Every row gives one point. The points of each table are mixes of a few directions, plus a little noise. How many directions does each table use, and how many do they share? Where both have some left over, give the other angles between the two spaces (their principal angles), to ten degrees, smallest first.

First (6 x 2)
[[146,-497],
[38,-129],
[-46,159],
[-120,403],
[13,-46],
[-33,112]]
Second (5 x 2)
[[-75,254],
[-54,187],
[-42,139],
[19,-66],
[153,-513]]
Directions: first 1, second 1, shared 1

First (8 x 6)
[[-111,9,-158,-231,-351,341],
[-105,22,-149,7,194,-166],
[41,75,286,187,350,-110],
[-185,-12,110,-31,-61,126],
[124,-115,-124,-122,-448,139],
[170,-76,-324,-184,-429,118],
[115,171,180,171,500,-117],
[-48,-77,178,204,243,-327]]
Second (9 x 6)
[[-88,-245,295,186,-127,-257],
[-322,21,181,65,229,-33],
[-340,138,78,-11,329,77],
[149,106,-198,-107,-21,128],
[6,72,-71,-51,51,71],
[532,-255,-85,42,-540,-152],
[36,-270,241,175,-224,-258],
[-141,191,-97,-95,235,159],
[172,241,-345,-204,67,269]]
Directions: first 4, second 2, shared 2

First (9 x 11)
[[-75,76,-221,-85,172,255,232,172,126,164,185],
[14,-110,86,38,-280,-64,-79,-109,-122,-221,11],
[-293,16,106,195,-139,-66,-179,-254,331,187,54],
[-273,98,246,293,120,-314,-343,-282,419,402,-164],
[142,-307,74,131,-293,-286,45,205,-442,-368,124],
[487,210,50,-480,115,229,-99,-196,-300,-335,-522],
[-85,-40,-145,-6,-45,148,170,123,28,12,221],
[24,-3,-206,-29,259,83,276,360,-42,138,185],
[61,60,10,-59,89,15,-24,-21,-2,21,-99]]
Second (10 x 11)
[[-125,-194,-266,110,-42,85,384,440,-83,18,503],
[0,9,10,-3,-3,0,-10,-12,3,3,-12],
[136,203,279,-111,42,-89,-398,-460,87,-22,-523],
[-43,-67,-91,32,-17,31,128,149,-28,5,176],
[136,206,292,-114,45,-93,-418,-477,90,-24,-548],
[-110,-164,-225,92,-31,77,332,377,-73,16,430],
[73,107,148,-58,23,-47,-207,-244,46,-8,-270],
[-78,-120,-172,69,-26,54,244,278,-53,13,321],
[115,171,236,-89,36,-78,-345,-396,79,-19,-445],
[-102,-149,-204,77,-34,64,296,341,-66,11,389]]
Directions: first 4, second 1, shared 1

First (9 x 14)
[[19,-144,-70,-187,-95,226,175,-49,94,54,174,248,50,-187],
[-125,286,239,-55,24,35,-218,171,-223,-88,-23,25,-146,39],
[362,209,176,102,396,18,94,-26,-225,176,-213,289,-193,90],
[-358,-342,-270,21,-276,-280,40,73,295,-143,296,-170,273,-224],
[164,99,96,-38,8,300,-22,-156,-126,66,-202,63,-190,158],
[-345,-214,-166,334,-79,-584,-74,104,95,-163,78,-175,98,-87],
[158,145,91,-141,80,203,4,-2,-40,66,-37,32,-17,57],
[416,509,246,-424,252,402,-78,155,-36,138,-40,-245,162,204],
[-298,-545,-351,380,-302,-315,80,-259,188,-101,-39,-66,-29,-49]]
Second (11 x 14)
[[154,-413,-70,-145,395,155,49,23,140,470,-20,341,308,392],
[-53,230,-67,222,3,-420,-83,131,32,-201,0,-479,34,-94],
[-36,105,168,252,-65,-169,-223,-137,-176,-136,-345,-230,-164,282],
[231,257,109,-181,10,202,48,-21,-14,-11,-29,-112,16,-17],
[53,135,301,189,40,-265,-58,-75,-239,-137,-213,126,-109,43],
[-99,-17,-28,-127,340,416,-195,215,-170,370,-5,366,-247,285],
[213,-416,34,-236,-289,240,286,-423,226,37,-27,208,313,15],
[58,273,54,-72,-159,114,6,-20,-43,-165,10,-196,-105,-148],
[-19,380,64,5,133,110,-188,192,-178,-8,-52,-142,-252,42],
[-201,-214,-266,-52,-234,-20,172,17,206,-91,303,32,77,-356],
[-319,-316,-294,131,-190,-360,182,92,220,-138,360,79,128,-440]]
Directions: first 5, second 6, shared 4; angles 50
